Rows are points. Each copy is the shape, with its points in the same order, stretched, turned, moved and blurred by noise. Is it also mirrored, or only turned?
In the rows, zero is written as 128.

Shape:
[[118 162 156]
 [151 171 127]
 [121 127  87]
 [107 136 179]
 [137 180 159]
 [135 124  99]
 [160 132 126]
 [152 158  85]
 [137  90 137]]
Copy 1 (9 x 3):
[[130 175 133]
 [143 152  93]
 [167 116 136]
 [102 179 144]
 [129 180 109]
 [149 114 131]
 [120 131 104]
 [174 120 103]
 [ 95 120 134]]
Copy 1 is: mirrored
Copy 2 (9 x 3):
[[138 170  97]
 [159 134 105]
 [105  96 126]
 [132 195 110]
 [160 171  89]
 [122 104 133]
 [159 128 140]
 [138  88 117]
 [134 142 162]]
Copy 2 is: only turned

Shape, 8 rows:
[[126 118  99  92]
 [114 160 101 129]
 [124 145 147 120]
 [152 128 140 149]
 [136 101 120 139]
 [204  56 144 117]
 [120 104 122 120]
 [106 132 114 149]]
Copy 1 (8 x 4):
[[144  91 115 140]
 [122 119  89 138]
 [115 139 141 123]
 [152 155 146 119]
 [166 135 138 153]
 [218 143 208 120]
 [147 118 137 152]
 [132 136 108 164]]
Copy 1 is: only turned
Copy 2:
[[ 96 139 111  98]
 [ 83 116 118 153]
 [131 140 118 128]
 [137 101 131 129]
 [119 105 103 109]
 [169 103 143  51]
 [114 129  98 103]
 [ 99 111  96 141]]
Copy 2 is: mirrored
Copy 3 (8 x 4):
[[121 170 104 128]
 [ 95 134 154 158]
 [142 125 141 161]
 [132 103 120 150]
 [124 133  99 117]
 [163 153  16 102]
 [140 147 107 114]
 [113 122 143 132]]
Copy 3 is: only turned

Shape:
[[112 138 166 109 137  86 171 148]
 [168 109 116 170 166 155 101 126]
 [156 104 127 114 148 116 146 147]
 [ 95 154 144  95 156 136 123 135]
 [128 111 128 104 143 118 163 144]
 [113 129 107 113 123 100 131  95]
 [ 95 186 108 125 122 125 114  99]
 [119 165 120 103 141 120 127  89]
 [119 172 155  87 119 129 154 137]
 [131 133 124 128 150 148  97 123]
 [145 133 123 109 160 110 172 157]
 [177  99 133 133 136 129 134 175]
 [106 133 126 109 122 109 175 150]
 [132 124 105 147 144 157 123  67]]
Copy 1 (14 x 8):
[[151 121 160  81 153 156 101 140]
 [ 94  79 140 143  83 105 168 134]
 [127 107 178 115 106 139 142 112]
 [149 161 118 112 127 117 117 183]
 [142 127 165 110 124 163 128 123]
 [112 142 155 145 118 134 105 153]
 [119 155 127 163 144  87 109 202]
 [126 130 156 156 115  97 104 182]
 [168 135 147 126 149 110 103 153]
 [119 131 126 141 100  98 143 155]
 [146 108 189 106 132 134 142 142]
 [124  99 170 111 108 126 167  89]
 [150 139 155 109 154 162 119 140]
 [109  94 138 177  90 129 123 155]]
Copy 1 is: mirrored
Copy 2 (14 x 8):
[[153 126 130 163 172 162 115 101]
 [135 140 183 102 103 113 134 163]
 [114 130 147 110 144 171 124 135]
 [119 117 152 162 161  93  95 112]
 [111 126 145 139 151 169 137 118]
 [120 142  93 162 121 153 127 131]
 [134 165 105 191 135  87  99 131]
 [125 161 116 184 125 128  83 116]
 [130 157 128 171 164 122  85  86]
 [122 130 153 125 127  92 108 140]
 [116 144 158 144 167 180 115 131]
 [124 132 162  73 152 154 132 144]
 [120 137 124 162 167 158 146 114]
 [126 160 144 171  73 121 142 127]]
Copy 2 is: only turned
Copy 3:
[[103 106 183 133 121  76 134  85]
 [139 130  71 167  97 165 134 151]
 [117 126 121 130 104 137 141  88]
 [135 131 160 158 133 132 100  94]
 [109 124 139 128 135 131 142  79]
 [ 94 171 142 126 144 101 113  87]
 [ 92 152 165 142 147 116  69 132]
 [ 99 165 169 147 129 121  98 114]
 [110 115 205 128 122 122 108 121]
 [144 144 110 155 112 152 108 124]
 [ 85 106 148 132 110 139 126  87]
 [132 101  93 116  79 147 138 114]
 [ 90 106 161 115 148 114 121  90]
 [119 170 112 166 153 158 139 146]]
Copy 3 is: mirrored
Copy 4 (14 x 8):
[[129 190 171  81 114 106 128 190]
 [141 120  80 187 160 117 196 105]
 [149 124 136 129  97 103 175 156]
 [110 152  93  60 127 113 103 141]
 [122 133 147 100  92 115 158 168]
 [121 146 127 139  83 161  93 152]
 [131 158 101  96 142 188  65 122]
 [125 135  88 102 114 162  85 157]
 [132 131 147  43 142 125  92 163]
 [129 124  82 128 140 117 131 109]
 [157 147 135  86 102 129 184 175]
 [174 116 156 139 129  79 199 126]
 [125 157 177  78 102 142 136 164]
 [ 84 107  82 172 140 171 131 137]]
Copy 4 is: mirrored
